Rows are points. Before rounding, the points of a table are all equally far from one centre. They may lie mostly on one side of it. Where is the centre, to within rounding?

Points (5 x 2)
[[ 0.02 -0.06]
 [-0.03  0.61]
 [ 0.00  0.65]
 [ 0.76  0.51]
 [-0.09  0.52]]
Centre: [0.33 0.30]

Points (11 x 8)
[[-0.45 -0.24  0.71  0.76 -0.61 -0.40  0.24  0.07]
 [-0.99 -0.01 -0.06  0.05 -0.30 -0.21  0.42  0.33]
 [ 0.37  0.28 -0.09  0.51 -0.20  0.05  0.38  0.20]
 [-0.06  0.62 -0.17  0.61  0.25  0.03 -0.09 -0.46]
 [-0.82 -0.23  0.48  1.04  0.22 -0.14 -0.29  0.39]
 [-0.24 -0.70 -0.38  0.42  0.50 -0.82  0.04  0.42]
 [ 0.29  0.45  0.20  0.31  0.19 -0.13 -0.56 -0.09]
 [-0.14  0.34 -0.27  0.46  0.03 -0.96  0.46  0.31]
 [ 0.03 -0.51 -0.05  1.06  0.55  0.01  0.25  0.30]
 [ 0.09 -0.15  0.23  0.94 -0.40 -0.50 -0.32  0.41]
 [ 0.22 -0.55  0.32  0.58  0.29  0.39  0.23  0.23]]
Centre: [-0.30 -0.15  0.14  0.39  0.16 -0.33  0.05 -0.03]

Points (18 x 14)
[[-0.88  0.37 -1.07 -0.01  0.52  0.19  0.17  0.73 -0.17  0.04 -0.26  0.07
  -0.06 -0.21]
 [-0.36 -0.26 -0.50  0.45  0.48  0.30  0.74 -0.41 -0.28  0.16 -0.51 -0.20
  -0.52 -0.23]
 [ 0.09  0.00 -1.01  0.70  0.56 -0.06  0.27  0.22  0.11  0.34 -0.37 -0.03
   0.28 -0.60]
 [-0.50  0.41 -0.55  0.41  0.21  0.03  0.13  0.20 -1.08 -0.15 -0.61 -0.51
   0.14 -0.14]
 [ 0.63 -0.09 -0.10  0.08  0.10 -0.35  0.43 -0.05 -0.11 -0.02 -0.77 -0.26
  -0.07 -0.08]
 [-0.10  0.10 -0.74  0.38  0.37 -0.80  0.38 -0.05 -0.13  0.09 -0.76 -0.31
   0.14 -0.38]
 [-0.51 -0.06 -0.30 -0.07  0.70 -0.13  1.19  0.19 -0.39 -0.01 -0.41  0.09
   0.72 -0.01]
 [-0.26  0.43 -0.68  0.66  0.59  0.15  0.68  0.36 -0.66  0.03 -0.28 -0.51
   0.36 -0.11]
 [ 0.43  0.24 -0.74 -0.10  0.43 -0.29  0.96  0.25 -0.24  0.41 -0.20  0.67
   0.29  0.12]
 [-0.76  0.15 -0.42  0.18  0.03 -0.46  0.54 -0.25 -0.16 -0.43 -0.09 -0.60
   0.30 -0.52]
 [-0.25  0.44 -0.52  0.04  0.02 -0.40  0.91 -0.13 -0.25 -0.36 -1.03 -0.10
  -0.06 -0.08]
 [-0.37  0.71 -0.26  0.59 -0.21  0.28  0.39 -0.02 -0.46  0.04 -0.12 -0.27
  -0.22  0.27]
 [-0.17  0.34 -0.20  0.45 -0.20 -0.25  0.26 -0.59 -0.76 -0.40 -0.48 -0.02
   0.54  0.31]
 [ 0.28 -0.53 -0.59  0.76  0.33 -0.37  0.49  0.34 -0.06 -0.25  0.02  0.04
   0.04 -0.04]
 [-0.52  0.04 -0.98  0.35 -0.37 -0.20  0.31 -0.27 -0.11 -0.51 -0.69 -0.15
   0.51  0.28]
 [-0.87 -0.30 -0.87  0.49  0.41  0.16  0.50  0.12 -0.14 -0.19 -0.56 -0.21
  -0.31 -0.17]
 [-0.37  0.14 -0.68  0.84  0.41  0.05  0.23  0.26 -0.82  0.43 -0.56  0.25
  -0.03 -0.15]
 [-0.16  0.63 -0.46  0.10  0.42  0.41 -0.20 -0.24 -0.13 -0.05 -0.64  0.01
   0.93 -0.45]]
Centre: [-0.15  0.06 -0.57 -0.05  0.18  0.08  0.30 -0.02 -0.33 -0.13 -0.17  0.17
  0.20 -0.14]
